Every row gives one point. The points of each table are mixes of a few directions, plus a little noise. Count the directions of each table, and those that both share. Where both have some left over, give the other angles between the two spaces (their principal angles), to ten degrees, smallest first.

First (7 x 3):
6.9,-15.2,-3.0
7.0,-18.1,29.9
3.4,-7.7,-26.3
9.4,-22.4,-7.6
-10.0,22.5,21.5
-9.2,21.2,6.2
-8.1,19.3,-19.0
Second (7 x 3):
-25.7,-22.3,37.3
9.2,7.9,-13.2
19.0,16.6,-27.3
7.4,6.3,-10.6
-16.1,-14.0,23.2
2.2,1.9,-3.0
4.3,3.7,-6.1
Directions: first 2, second 1, shared 0; angles 40

First (9 x 6):
-9.8,-9.8,17.0,-14.9,10.6,14.2
-32.4,7.1,8.2,14.0,1.5,-12.0
-8.8,14.9,-0.6,19.3,-22.6,-25.8
47.3,-9.9,-16.3,-17.8,0.8,17.4
24.1,-14.1,-6.0,-19.9,16.0,24.1
-31.8,9.7,5.3,17.7,-1.0,-15.3
-21.7,10.7,-1.6,18.7,-4.3,-16.9
19.6,-6.6,-13.5,-7.6,11.9,13.2
13.7,-1.9,7.3,-8.9,-12.9,1.1
Second (7 x 6):
0.2,1.1,1.2,-0.5,0.2,-0.2
14.0,37.3,54.0,-2.4,10.0,-6.0
-9.4,-24.9,-35.6,1.3,-6.6,4.2
-2.7,-7.7,-10.8,0.7,-1.8,1.3
-10.6,-28.2,-41.3,2.1,-7.3,4.3
0.8,2.3,2.3,-0.3,0.2,0.0
7.1,20.5,29.4,-0.8,5.4,-3.5
Directions: first 3, second 1, shared 0; angles 60

First (11 x 11):
7.0,-2.6,2.6,-10.3,9.6,2.0,-3.3,20.5,-1.0,5.1,3.6
25.0,-8.3,8.8,-36.5,34.0,6.9,-12.1,73.0,-4.8,18.4,13.3
3.7,-1.2,1.0,-5.6,5.2,1.3,-1.9,10.6,-0.5,2.8,1.8
3.2,-1.0,1.2,-4.6,4.4,0.8,-1.2,8.8,-0.6,2.5,1.4
-24.8,8.4,-9.0,36.3,-33.6,-6.8,11.5,-71.9,4.6,-18.3,-13.0
11.2,-3.8,3.8,-16.1,14.9,2.8,-5.5,31.9,-2.0,7.9,5.8
-14.6,4.8,-5.5,22.0,-20.3,-4.2,6.9,-43.1,2.8,-10.6,-7.8
5.8,-2.3,2.3,-8.1,7.6,1.6,-2.8,16.7,-1.2,3.9,3.0
-9.1,3.2,-3.2,13.7,-12.8,-2.8,4.3,-27.0,2.0,-6.7,-4.8
-16.0,5.7,-5.8,23.6,-22.0,-4.4,7.6,-47.0,3.2,-11.6,-8.4
9.4,-2.9,3.4,-13.6,13.0,2.6,-4.7,27.3,-1.7,7.0,4.9
Second (9 x 11):
-8.9,17.2,2.6,10.7,-9.5,9.4,-12.4,14.9,4.9,-6.7,-6.7
-14.2,-15.8,-3.2,2.0,-18.3,-0.5,12.1,11.2,-34.7,-1.3,10.0
-3.9,18.0,10.9,1.1,-1.5,1.1,-21.8,2.8,23.2,0.7,-10.0
8.4,25.8,9.2,-31.6,-9.8,23.6,-10.9,-3.2,46.0,-25.6,-19.7
8.9,-28.5,-8.5,7.3,23.2,-24.2,21.2,-17.4,-26.6,24.4,15.3
5.0,-22.3,-17.8,-2.1,-13.9,14.9,16.6,6.5,-18.3,-22.8,14.7
4.3,22.8,-9.9,21.1,6.6,15.6,-1.6,12.7,7.5,-10.2,-7.7
-9.4,5.1,19.8,-5.9,20.6,-33.9,9.7,-17.2,-15.3,44.9,-8.8
10.0,-22.4,-3.0,-2.5,2.3,-5.9,-13.2,-10.2,13.4,-3.5,12.8
Directions: first 1, second 5, shared 0; angles 90

First (11 x 14):
-26.0,4.3,-24.4,23.8,-0.8,-28.7,-27.2,-6.7,18.9,16.7,18.5,12.5,17.8,-21.7
-6.0,-33.9,30.7,-30.2,7.4,27.5,10.1,10.9,22.0,-7.2,-5.3,-14.4,0.6,-9.3
-2.6,12.4,-23.5,19.8,3.2,-23.9,-8.6,-8.4,2.8,8.1,7.5,7.6,1.6,-9.3
-23.6,-0.5,42.3,-19.0,-47.6,51.6,-19.8,22.1,-39.0,-7.6,-5.2,7.0,23.7,47.1
29.3,-14.9,10.0,-20.6,25.5,8.5,34.4,-1.4,11.5,-12.4,-13.4,-18.2,-23.9,-8.7
-10.2,11.4,-5.8,11.8,-13.7,-3.9,-14.4,-0.4,-11.5,4.6,4.8,9.7,8.8,8.8
2.8,14.8,10.8,-1.3,-21.6,16.5,-2.9,5.7,-32.6,-5.6,-6.5,4.9,1.7,30.9
16.6,10.9,-16.8,8.9,12.5,-16.8,10.3,-8.8,-0.9,0.0,-2.3,-0.2,-12.8,-5.2
15.7,3.9,0.1,-3.5,5.6,1.9,12.7,-2.2,-6.4,-5.3,-6.8,-4.3,-11.0,4.0
1.1,-0.8,-11.3,5.9,10.5,-13.6,1.4,-5.1,11.5,4.0,3.1,-0.5,-3.1,-13.7
1.7,-7.5,-12.3,4.1,18.5,-16.6,4.1,-6.3,23.2,4.2,4.2,-4.0,-5.8,-24.4
Second (9 x 14):
-24.8,-1.7,-38.0,22.2,-18.4,-18.2,-5.1,22.0,-22.7,-0.5,8.6,1.1,6.3,-5.7
-33.5,-18.9,-40.7,19.5,-12.4,-22.0,-24.1,10.9,4.9,-4.4,4.1,1.5,2.4,-23.1
12.2,-2.5,6.5,-5.0,7.5,2.0,-16.9,-24.0,17.3,-9.6,-12.9,3.3,-14.6,-1.8
-4.3,4.1,28.9,-11.0,9.3,10.6,14.2,3.7,13.0,22.1,16.3,1.1,26.4,1.2
40.9,-2.3,6.7,-6.9,13.5,-1.8,5.1,-14.5,2.8,-28.3,-18.9,-12.1,-47.7,-7.5
-18.7,-16.8,-2.1,-12.9,-3.2,16.0,9.4,11.8,0.4,3.8,-3.8,-2.6,17.8,6.6
12.3,12.2,24.2,-13.7,3.7,20.4,-1.5,-19.4,3.5,4.9,-9.9,7.9,7.6,23.9
37.8,29.6,36.2,-9.0,8.7,12.1,23.1,-8.4,-13.6,6.0,3.0,-0.5,-5.8,21.0
-22.2,-3.4,-22.4,16.9,-8.3,-18.1,-4.4,17.3,-6.1,5.7,14.5,0.5,8.5,-14.9
Directions: first 3, second 5, shared 2; angles 40
